Each row of a before or after table is a point. One or more steps were done to the points. Then noise was added and the rows were shuffled. The steps act on columns, c1 being the first. Name the steps. A step turns or swaps two columns, mirrors them in a line or flattens them onto one, adds a multiple of one to another, or multiplies or shifts one. Angles are multiples of 10 degrees, from the lower column toward the higher: turns from -170 to 170, lines from 10 to 170 but not 90. Use the fewest steps. Two steps may share a column if one is a turn and the other turns, adds or multiplies; they go together, in the order done. Otherwise the lowest column goes first.

Before (9 x 3):
0:  45  25  23
1:  -8 -41  20
2:  12 -46 -41
3: -14 -46  13
4:   2 -12   5
5:  16 -32   4
6:  20 -27  13
7:  21  67 -26
8: -26 -58  -3
After, 9 rows:
0:   9 -11   4
1: -12  67 -28
2:  11 -42  21
3:  35 -47 -41
4:  32  26  22
5:  34 -33   4
6:   5 -59  -1
7:  36 -26  12
8:   9 -48  13
Steps: add -0.5 times c2 to c1

Before, 11 rows:
0:  -39  -19   12   32   28   10   -1  -15   -5
1:  -15    0   -4   -6   27    7  -23   24   14
2:    5   14  -16   -4   20   -5   72  -15  -27
3:    6  -17  -39   29  -39  -15   32   24    2
4:   -5  -21    2    0   34   15  -51 -120   37
5:   -4   43  -21   42    2   -1   48   17   10
6:  -24   -3  -39   11  -38   40   64   18   12
7:   18  -14   10   33   40    8   62    6  -13
8:  -12    2    9   19  -37    6   -7    1  -22
9:  -30   -6  -34   15   33  -11    3  -51   -1
10:  -14   -5  -32   32   11   53 -106   18  -17
After (11 x 9):
0:    8  -17   15   36   46    7   61    8   -4
1:  -11   -8  -29   23   34  -13    0  -45  -17
2:   -8   -5  -43   15  -37   41   67   19   -6
3:   -2  -14  -33   39  -40  -19   32   20  -18
4:   -3   43  -23   42    0   -3   49   14   -3
5:   -5  -22  -17  -16   32   15  -48 -120   33
6:  -15  -17   11   32   31   11   -3  -16    7
7:   -3   -3  -21   48   12   55 -105   20  -27
8:   -6    3   19   26  -39    3   -7   -3  -15
9:   -7   -1  -15  -11   30    7  -22   24   11
10:    5   18   -2   11   20   -1   71  -17  -31
Steps: multiply c1 by 0.4; turn c3 and c9 by 30 degrees; add -0.5 times c9 to c4

Before:
0: -22  54  35  25  10  -7 -21  -8  -1  16  -4   6 -18  38
1:  25  31  -7  -4  -2 -13 -15   5  20  53   7  -4  62  46
2: -11  11  10  54  58  15  44  21   4 -17 -45  36 -15  43
3:  -4  12  44  38   4 -49 -27 -65  -3   2  -8  51  49   7
4:  14  39  13   7  48  28  40   5 -48  33  22 -11  20  49
5:   1  25  -9 -10  18  -7   9 -30  53  -3 -24 -20  18  27
6:  15 -18 -15  43   5   0  72   5  27  45  -8  -5 -33  17
7:  32  37  16  26 -21  12  25   2  -2  29  26 -10  32 -14
8:  34   8  51 -15  29  30  30 -19  -4  23 -38  -3  30 -25
9:  24  -1 -57 -38 -29  31 -30  78 -32  -1  24  19  19  20
After, 10 rows:
0:   50   10  -23   57    2  -49  -30   59    1   -2  -37   50  -32    6
1:   46   56  -12   44    8   -5  -23    1   12  -13   15    4    3   37
2:   18   25    5  -13   16   -5   10   31   38   37   -3  -19  -29   28
3:  -30   40   -4   15   52   27   42    1  -14  -57  -28  -10    7   49
4:  -60   36  -19   25  -21    9   26    9   18  -24  -43  -12    8  -16
5:  -51    8   33   43   31   28   29   32   14  -22   -6   -1  -49  -26
6:  -32  -19  -45    4    5    0   74    2   50  -17   33   -5    8   16
7: -100   -2   14  -68  -27   30  -29  -64  -26  -19  -30   22   10   22
8:  -54   29    0   -7   -3  -13  -16    5   47  -27  -59   -5  -26   46
9:    5   10  -51   29   59   13   44  -23   -9   17   37   36  -31   44
Steps: turn c1 and c8 by 160 degrees; multiply c1 by 2; turn c3 and c4 by 70 degrees; mirror c9 and c10 in the line at 20 degrees; turn c11 and c13 by 120 degrees

Before (8 x 32):
0:  18  -6 -46   2 -40 -22 -44 -37  19 -42  54  -8  23 -83  31  22  16   4  -5  -5 -38  -2  64  41 -12  20  32 100 -14 -42 -55  16
1:  29 -33  -4  10 -10 -43  36   3 -36  40 -13 -39  47 -31  48  65  44  45 -39  39   4  17   6 -31  41 -25 -61  -1  36 -58  12  31
2:  -4 -28  45  58  19  -3  13   2 -27  11 -33 -10  -2  38   5  50  65   9   3  44   6  32 -15  -4  26 -16 -29   5  18  -6  34  70
3: -14 -39  29  69  25  12 -31  33  13  -5 -26 -38 -33 -23   4  63  46   0  -7  90  14   0 -22 -35  -5 -21  -6   0  37  33  25  35
4:  22   4 -17 -15  18  32  -6   4  12 -20  -8   2 -27 -42  -1  22 -18   2 -11 -18  29 -22  22  75 -47  20 -14  -8  -2   9 -26   3
5:  -1  10 -18 -12  45   2  47   6 -11   8 -25  -9 -31   6 -35  -4  -1  25 -30 -23  41   9 -22  39 -47  -3 -37  23 -18   9 -45 -39
6: -12 -13 -21 -25  11  -1 -54 -23  52 -55 -13  23 -10 -24  10 -14  -1 -43 -10 -23 -21  -3  39  17 -38 -21  44  25 -21 -19 -42 -17
7: -16   4 -25 -16  31  18 -11 -14 -24   2  34 -15  -9  -9 -11 -22 -26  11   9  -5  59 -36  27  41 -69  -7  12   0  -3  25 -42 -36
After:
0:  21   8 -16 -10  19  35 -13  -1  13 -19   3   3 -26 -41   1  23 -21  13 -10 -13 -15 -28  24  75 -48  18   4   1  -7   9 -27   6
1: -10 -15 -23 -25  11   0  16 -28  56 -58  11  23  -5 -25   9 -13   3 -50  -9  28  -2  -2  35  16 -32 -19 -34  55 -19 -14 -45 -18
2:   2  12 -17 -12  47   0  31   8 -16   7  22  -9 -33   5 -31  -6   0  41 -31 -18 -39  10 -23  38 -49  -5  20 -42 -16  13 -44 -39
3: -10 -40  31  76  20  15  -4  34  12  -4  26 -35 -30 -23   5  60  47   2  -8 -68  12  -4 -21 -37  -6 -20  -2  28  39  32  25  31
4:  -8   9 -27 -19  30  18  -3 -11 -25   4 -33 -16 -12 -13  -6 -22 -26 -13  10 -41 -17 -38  28  42 -70  -9   9  10  -7  25 -39 -33
5:  35 -35  -5   8  -4 -47   5   3 -38  43  13 -38  51 -31  45  68  40  68 -36 -19 -15  13   5 -32  43 -28  33 -34  36 -58  12  33
6:  -6 -24  39  60  14  -1   9  -1 -27  12  28 -14   0  41   8  51  60  27  11 -39 -36  32 -20  -3  19 -15   4 -10  16   0  36  73
7:  23  -7 -45  -3 -39 -25  92 -36  18 -42 -50 -11  26 -82  33  21  16 -29  -7  32   3  -1  63  40 -14  22  13  64 -16 -45 -54  13
Steps: turn c7 and c28 by -80 degrees; multiply c11 by -1; turn c20 and c21 by 130 degrees; add -1 times c17 to c21; turn c18 and c27 by 80 degrees
